Every row gives one point. Each copy is the shape, with its points in the same order, stretched, turned, moved and blurred by noise. Say if it was mirrored as well.
In the rows, 128 means zero.

Shape (5 x 2):
[[ 91 143]
 [163 139]
 [159 112]
 [154 101]
 [102 133]]
Copy 1:
[[ 92 172]
 [156  89]
 [172 107]
 [182 109]
 [114 158]]
Copy 1 is: mirrored
Copy 2 (5 x 2):
[[ 93  81]
 [121 169]
 [139 160]
 [146 153]
 [106  93]]
Copy 2 is: only turned
Copy 3:
[[149 163]
 [ 78 125]
 [101  97]
 [116  91]
 [138 148]]
Copy 3 is: mirrored
Copy 4:
[[ 82 140]
 [156 157]
 [144 124]
 [133 109]
 [ 90 132]]
Copy 4 is: only turned

Shape (6 x 3):
[[163 141 113]
 [164 172 105]
 [ 95 114 148]
 [ 86 142 117]
 [145  99 127]
 [157 175 136]]
Copy 1 (6 x 3):
[[111 136 168]
 [ 92 113 191]
 [126 123  97]
 [124  82 139]
 [138 155 127]
 [ 80 122 162]]
Copy 1 is: mirrored
Copy 2, 6 rows:
[[139 112 120]
 [116  89 109]
 [125 201 136]
 [105 188 108]
 [168 150 130]
 [ 97  96 130]]
Copy 2 is: mirrored

Shape:
[[111 140 148 170]
 [139 105  91 100]
 [111 129 155 137]
 [140 114 159 137]
 [138 129 153 177]
 [132 124 121 107]
 [165 158  92  56]]
Copy 1 (7 x 4):
[[ 98 142  91 107]
 [179 118 133 154]
 [127 140 111 102]
 [133 109 132 105]
 [ 95 117 106 111]
 [157 129 135 134]
 [184 144 186 172]]
Copy 1 is: only turned
Copy 2, 7 rows:
[[130 110 184 130]
 [102 136  72  97]
 [107 127 175 132]
 [124 145 170 120]
 [137 119 188 108]
 [118 142 110 122]
 [166 169  41 147]]
Copy 2 is: only turned

Shape:
[[144 146  98 138  83 151]
 [173 171 129 134  92 162]
 [131 109 146 172  77 133]
 [115  86 115 137  91  75]
 [145 123 180 147 157 160]
 [132 103  96 136 133 127]
 [105 139 133 122 129 170]
 [ 93  67 131 129 116 140]
 [125 166 154 111  66 114]
 [174 145 126 149 124 143]
 [132  89 137  89 161 181]]
Copy 1, 11 rows:
[[154 155 127 190 141 156]
 [204 143 138 174 110 150]
 [128 166 180 161 146 118]
 [ 74 168 131 146 156  76]
 [145 103 167  90 119 140]
 [115 143 120 132 173 124]
 [116 113 134 151 128 177]
 [ 60 158 142 118 153 146]
 [138 140 134 190  72 108]
 [176 133 140 144 142 123]
 [120 130 106  80 116 187]]
Copy 1 is: mirrored
Copy 2 (11 x 6):
[[166 168 112 140 138 119]
 [183 171 104 127 148 147]
 [185 171 170 139  91 119]
 [119 154 152 122 139  76]
 [159 127 165 157  81 175]
 [121 144 139 154 146 129]
 [139 144 109 158  91 149]
 [128 126 142 189  89 116]
 [161 145 111  82 115 110]
 [165 162 140 129 144 146]
 [132  92 107 212 118 157]]
Copy 2 is: only turned
Copy 3, 11 rows:
[[152 117 151 146  90 119]
 [143 109 169 153 107  81]
 [127  92 107 168 120 130]
 [117 109  95 106 107 162]
 [148 125 122 146 187  87]
 [162 143 112 116 113 133]
 [159 140 158 146 150 126]
 [161 114 103 134 153 171]
 [ 97  95 168 132 124 120]
 [146 125 134 135 118  87]
 [198 126 139 106 177 127]]
Copy 3 is: only turned

Shape (14 x 8):
[[ 90 150  92  73 113 124 112 138]
 [ 83  96  74 101 121 151 119 156]
 [130 169 169 131 137 104 147 159]
 [ 97 128 170 122 121 132 138 129]
 [145 132 180 137 158 100 135 147]
 [ 89 138  73 110 117 122 114 148]
 [158 116 126 125 133 126 112  96]
 [119 121 125 115 182 127  96 101]
 [120 134 168 128 137  78 129 148]
 [111 154 174 158 140  97 136 118]
 [127  97 119 100 139  96 115  92]
 [115 145 188 128 142  91 115 148]
 [ 86 110  63 113 130 119 123 122]
 [121 147 184 155 115  98  97 154]]
Copy 1 (14 x 8):
[[ 60 117 133 120 134  87 120 160]
 [ 86 106 120 147 122 103 174 183]
 [131 114 166  67 158 122 142 123]
 [102 110 182 107 144 152 137 135]
 [158 111 145  91 125 142 142 101]
 [ 82 130 111 118 144  90 152 169]
 [142 154 128 160  91 113 113 113]
 [125 115 104 161 124 134 109  99]
 [129 125 138  65 131 137 156 112]
 [124 140 155  87 155 158 139  98]
 [107 140 119 145  81 106 136 104]
 [126 115 145  61 140 154 130 105]
 [ 85 133 105 145 129  89 165 147]
 [133 145 137  53 136 165 130 131]]
Copy 1 is: mirrored
Copy 2, 14 rows:
[[163 100  96 158 144 100  91 192]
 [181  40 135 134 153 129 101 185]
 [ 94 150 121 133 133  88 109  76]
 [129 110 171 154 108 102 110 100]
 [ 82 137 125 142 127 129 124  38]
 [159  85 111 135 153 119  86 200]
 [127 141 118 147 118 187 161 134]
 [124 124 134 191 162 162 131 117]
 [ 83 131 109 150 115 126  85  67]
 [ 80 157 148 147 116 116  97  86]
 [118 105  95 178 103 174 121 136]
 [105 140 129 162 128 121  83  50]
 [141  65 108 146 146 136  93 203]
 [124 150 146 125 124 137  76  59]]
Copy 2 is: mirrored

Shape (14 x 9):
[[113 145  29 151  96 157 112 134  97]
 [114 109 147 177 106 152 118 131 143]
 [126 146 146 103  96 138 125  95 128]
 [181 169  95 126 113 121 166 137 138]
 [149 121 121 117 103 136 112 133 108]
 [121 121 108 108 108 117 121  85 144]
 [112 132 142 107  96 119 113 127 151]
 [114 124  56 106 107 144 113 144 134]
 [167 145 152 105  98 142 147 127 106]
 [139 155 124 157 114 119 114 145  26]
 [108 145 132 154  96 155 138 139 135]
 [115 136 149 124 186 141 121 136 138]
 [156 117 126 147 120 148 146 144 152]
 [111 116 121 126  94 140 210 136 149]]
Copy 1:
[[149  77 151 193  80 159 208 192 129]
 [137 150 134 108 169 124 176 110 141]
 [116 154 122 157 133 157 102 149 152]
 [128 165 134 143  85 125 144 214  85]
 [128 123 153 120 120 144 132 151 117]
 [134 138 138 184 114 121 117 128 159]
 [106 157 118 140 111 143 131 112 144]
 [142 109 138 180  80 156 173 134 112]
 [111 153 128 112 143 161 114 183  93]
 [ 75  70 137 112 128 146 167 221 128]
 [126 152 111 132 138 154 176 144 130]
 [156 145  83 103 132 121 137 106 129]
 [146 165 134 105 139 122 162 138  98]
 [ 97 168  85 169 160 158 154 132  77]]
Copy 1 is: only turned
Copy 2, 14 rows:
[[113 130 211 170  80 130 159 125  88]
 [156 106 134 109 105 147 157 175 190]
 [144 135 192 139 154 151 106 151 150]
 [101 141 171 138 134  71  97 141 128]
 [137 151 178 119 117 137 125 127 144]
 [123 141 175 162 133 155 107 127 156]
 [122 133 154 108 148 154 137 164 176]
 [ 99 147 179 156 118 131 166 122 128]
 [151 153 179 118 140 112 104 147 137]
 [165 152 172 101  78 149  98 138  75]
 [143 112 154 120 128 129 156 187 155]
 [164 116 102 122 173 131 136 112 137]
 [134 124 140 118 125  97 138 144 171]
 [128 155 130 153 126  91 143 203 154]]
Copy 2 is: mirrored
Copy 3, 14 rows:
[[110 145 176 119  84  92 180 129 183]
 [119 171 116 171 114 153 165 100 135]
 [116 151 130 132 156 161  99 135 181]
 [ 99 143 202 112  81 177 134 155 131]
 [130 156 124 131  94 137 126 139 145]
 [ 99 124 148 149 130 134 103 118 165]
 [129 149 152 142 141 140 101 113 140]
 [128 137 191 149  86  90 138 135 145]
 [120 169 128 124 121 177 113 167 148]
 [145 157  77  61 135 133 176 142 163]
 [117 173 153 148 138 151 157 124 150]
 [174 109 132 148 137 147 145 137 129]
 [115 160 158 168  78 164 149 136 112]
 [ 67 171 193 192 152 142 147 159 105]]
Copy 3 is: only turned
Copy 4 (14 x 9):
[[148 113 144 152 215 112 118 181 200]
 [202 123 126 143 108 135 103 125 152]
 [134 162 154 110 108 115 150 175 133]
 [141 194 104 107 175 107 182 153 126]
 [155 147 160 149 165 118 154 140 134]
 [139 145 149 123 120 105 104 164 126]
 [129 144 135 124  96  87 130 145 146]
 [118 128 161 131 171  94 103 150 181]
 [156 178 159 108 145 129 195 157 112]
 [153 103 111 181 200 142 223 159 119]
 [161 134 122 108 109 121 136 154 166]
 [ 87 127 123 137  97 147 108  89 127]
 [179 161 133 116 137 130 124 114 132]
 [177 138 141  16  96 115 139 165 116]]
Copy 4 is: only turned

Shape:
[[ 90 108 152 150 111 121 136 168 138 131  85]
 [ 92 152 138 147 112  90 158 131 116 116 131]
 [145 179  89  87 148 113 124  89  96 197 148]
 [103 167 153 105 131 117 127 131 125 109 148]
 [101 150 103 117 102 155 141 153 120 115 102]
 [124 159 137 121 128  97 117 124 120 159 203]
 [127 164 143 118 129 116 120  93  96 170 132]
 [115 171 164  94 145 129 134 106 127 164 177]
 [148 130 111 106  81 131 166 152 142 131 118]
 [131 144 133 172 142 120 127 150 150 113 117]
 [110 113 101 122  96 152 164 155 135 127 114]
 [ 99 105 108 157  64 167 139 154 139 101 113]
 [188 117 129 134 138  97  95 122  70 134 105]
 [176  94 121 150 149 115 133  87  93 120  95]
 [128 145  97  70 135  98 103  83 127 164 140]
 [163 159 130 124 112 106 109  84 120 153 112]]
Copy 1, 16 rows:
[[132  99 161 121 190 134 136 104 169 118 101]
 [ 96 129 154  85 131 143 105 111 139 162  90]
 [142 164 173  95 117 156 167 119  84 109  84]
 [ 89 124 135  98  93 137 143 143 154 135 111]
 [129 110 168 147 152  93 154 129 142 148 116]
 [118 123 129  66  86 219 154 122 119 142 107]
 [119 139 159  81 142 157 145 146 109 102  76]
 [114 142 157  89  88 167 144 160 152 118  81]
 [152  81 166 133 124 106 117 109 134 137 110]
 [116 120 132 120 146 134 106 120 131 119 144]
 [157 106 166 148 154 105 130 101 147 159 103]
 [138  76 146 160 169 124 134 124 136 171 111]
 [154 113  87  55 173 139 136 101  68  69 135]
 [155 149  92  96 176 101  83  98  78  97 110]
 [118 151 143 125  95 158 185 100 106 116  75]
 [108 115 147 101 131 143 128 141  83  89  95]]
Copy 1 is: mirrored
Copy 2:
[[137 150 115 164  98 149 159 144 102 145 101]
 [142 122  99 106 129 114 154 173 107 145 110]
 [ 96 134 120  57 147 156 121 120 159  63 157]
 [138 123  94 113 170 106 132 147 159 119 117]
 [131 130 111 137 108 136 142 106 131 170 150]
 [140 125 144  94 180 101 138 150 167  64 114]
 [127 137 109  68 150 150 139 136 153  87 106]
 [136 129 123  89 213 141 152 147 162  74 111]
 [121 121 122 151 131 129 145  89  92 147 145]
 [126 109 152 150  99 147 120 143 138 141 102]
 [137 138 133 156 119 139 142 110  91 165 152]
 [172 136 143 165  93 124 132 103 112 175 131]
 [ 80 149 117 103  78  99  89 110 154 108  97]
 [ 99 144 131 111  90 148  66 132 116 135 104]
 [129 139  94  86 142 117  92 130 159  48 162]
 [119 122 108  90 119 137 112 115 149  82 105]]
Copy 2 is: mirrored
Copy 3, 16 rows:
[[ 99 133 130  98 149  89 118 114 183  81 155]
 [123 102 120 109 172 116 133  93 124 140 181]
 [ 93  84 146 190 104 126 146 209  33 127 145]
 [134 107 134 104 124 138 135 120  83 140 159]
 [119 129 127 137 105 119 147 111 173 101 156]
 [123 103 145 138 161 141 135 140  58 184 130]
 [100  80 114 140 122 109 118 191  77 131 171]
 [113  86 134 111 119 109 137 164  46 174 159]
 [145 114  86 144 138 102 174 139 161 123 126]
 [124  89 155 111 149 146 133 105 173 108 138]
 [132 126 121 139 130  84 143 102 187 111 138]
 [131 126 101 120 133 103 120  78 241 121 142]
 [152 124 133 168 144 135 118 210 127  76 131]
 [158  96 128 153 141  86  88 173 154  67 153]
 [106 110 127 181 103 119 116 178  41 106 121]
 [115  59  89 154 109 133 134 201 106 108 141]]
Copy 3 is: mirrored
Copy 4, 16 rows:
[[104 156 105  64  89 143 135 188 130 145 160]
 [ 71 137 119 113 108 150 154 128 126 136 150]
 [189 128 157 162 156 108  93  32 161 159 166]
 [ 91 161 146 128 119 150 180 130 147 160 108]
 [123 160 158  82 128 131 144 168  97 131 149]
 [122 172 103 160 119 135 152  65 164 147 119]
 [125 138 154 143 148 137 101  90 177 147 156]
 [117 167 151 144 100 156 137  78 178 155  98]
 [111 152 142 131 105  95 122 163  94 142 126]
 [126 116  90 105 129 122 140 147 130 125 123]
 [122 164 130  91  84 127 120 169  86 122 144]
 [108 180 112  93  87 147 132 221  80  89 151]
 [154 100 117 163 174 147 100 122 150 184 167]
 [147  73 126 155 138 159  72 136 134 142 153]
 [172 137 158 167 112 117 140  71 169 180 161]
 [135 121 148 182 153 105 112 111 183 143 162]]
Copy 4 is: only turned

Shape (16 x 12):
[[148 113 129  67 130 163 140 131  83 110 121 135]
 [132 153 156  89 159 178 116 111 147  93 145 132]
 [136 128 136  98 128 136 169 144 162 103 151 149]
 [121 152 176 139  96 111 103 137 119 124 162  76]
 [174 130 133 135 104 107  87  91 121 165 127 148]
 [100  82 179  90 161 155 100 100 127 168 144 136]
 [176  92 152 149 127 140 161 157  86 147  92 108]
 [ 94  95 149  81 102 157 111  88  94 144 103  79]
 [135  90 144  64 168 132 137 157 156 111 106  88]
 [116  79 112 105 127 110 129 118 144 172 110  83]
 [127 127 126  98 136 131 164 151  92 139 103  75]
 [123 120  98 135 154 136 132 155 102 140 153  92]
 [151 135 147 142 128 120  91 131 166 165 114 140]
 [119 154 106 104 153 135 101 170 147 159 174 155]
 [110 144 124 124 158 103 130  98 116 126 118 122]
 [ 99 112 107 130 115 123 119 157 110 130 146 138]]
Copy 1, 16 rows:
[[168 105  73 125 148 150 135 166 184 126 133 133]
 [102  95 116  72 161 134 164 162 148 156 125 135]
 [123 113 131 113 101 113 157 173 181 129 112 146]
 [149 146 172 108 149 170 108 130  63 153 152 115]
 [117 112 114 138 145 117 102 109  88  87 139 170]
 [151  52  66 112 125 134 178 123 111 142 193 123]
 [146 162  85 166 100 164 118 112 155 127 161 113]
 [204 115  69 118 172 166 170 130  94 145 167 136]
 [151 101 110 132 129 170 188 158 182 119 162  97]
 [183 110  98 165 144 142 167 133 105 113 179 129]
 [182 154 116 149 159 161 134 149 171 143 166 116]
 [158 129 130 168 170 139 109 152 125 159 153 104]
 [ 90 123 131 127 117  93 134  98 103  89 147 124]
 [124  88 134 135 144  70 109 169 147 112 147  89]
 [132 123 159 126 173 120 132 100 134 133 128 172]
 [166 125 136 159 135  99 111 126 126 135 116  99]]
Copy 1 is: only turned
Copy 2 (16 x 12):
[[141 106 106 131  82 149 161 152 222  90  96  81]
 [135 149 138  70 140 170 156 154 173 106 105 113]
 [179 168 126  89 102 140 132 169 128  83 141  90]
 [141 129 100 106 140 174  89 156 173 212 108 142]
 [ 95 106  96 137 156  80 148 158 153 137 115 123]
 [124 117 174 149  85  92 172 158 145 128  61 146]
 [105 101  67 101  58  96 152 126 149 166  99  58]
 [123  92  91 169 111 152 156 113 204 126  23 152]
 [157 128 109 142  92 135 191 198 138 131  86  50]
 [118 104  91 187  91 102 179 169 112 133  69 139]
 [149 109  70 140  84 150 181 140 185 142  87 105]
 [103  94 112 142  64 158 148 167 146 156 122 151]
 [ 94 144 121 129 172  92 164 149  97 157 121  98]
 [110 145 171 155 120 150 166 187 138 126 163 137]
 [163  98 120 136 147 126 171 141 124 131 113 165]
 [129 103 148 171 104 156 116 147 130 136 138 143]]
Copy 2 is: only turned
Copy 3:
[[ 58 131 130 160 114 159 159 134 113 145 146 156]
 [ 67 156 166 141 115 137 164 125 164  88 128 162]
 [ 88 133 141 148 157  97 124 127 115 117 158 151]
 [109 138 106  77 158 156 129 154 154  87 138 117]
 [165 146 102 114 116 143 152 131  97 106 105 159]
 [ 90 168 149 148  64 201  97 145 142  92 130 133]
 [ 98  90  76 151  90 150 107 134 120 165 133  87]
 [101 128 148 132 101 221 113 179 156 135 118 137]
 [ 66 121 168 182  99 131 127 165 123 112 161  96]
 [157 121 159 152 110 155 102 166 133 138 142  98]
 [102  88 131 165 121 164 131 141 143 148 159  96]
 [130 122 151 125 124 125 145 110 152 153 166  88]
 [138 154 133 120 121 118 130 126 112  95  95 109]
 [108 186 168 131 157  97 166  89 111 104 148 104]
 [151  87 159 130 104 154 139 116 121 119 144 154]
 [115 136 148  95 151 127 125 115  91 155 142 120]]
Copy 3 is: mirrored
Copy 4:
[[ 99 145 159 142 140  79 141 130  91 100 129 155]
 [141 149 150 128 142  89 104 131  85 145 179 109]
 [136 100  85 117 117  93 105 132 106 100 181 148]
 [154  97 157 101 181 138 155 100 166 163 179 112]
 [178 134 119 103 144 121 147 110 120 113 102 129]
 [139 170 196  86 166 147  90 165 122 144 141 153]
 [110  91 174 137 103 145 134 106 131  67 123 171]
 [127 176 197 124 183 159 159 142 141 134 146 143]
 [112 120 181 125 108  97 131 155 140  68 208 105]
 [137 140 145 114 144 148 130 147 177  68 147 117]
 [110 110 180 168 145 107 134 131 156  67 150 132]
 [ 96 133 139 132 148 102 101 116 165  98 116  97]
 [176 102 122 108 119 128 128 135 119 118 144 101]
 [131 103  93 116 158  58  93 149 114 122 125  80]
 [148 171 170 146 122 109 105 139 161 122 142 123]
 [104 137 116 111 132 112 129 136 146 148 121 123]]
Copy 4 is: only turned
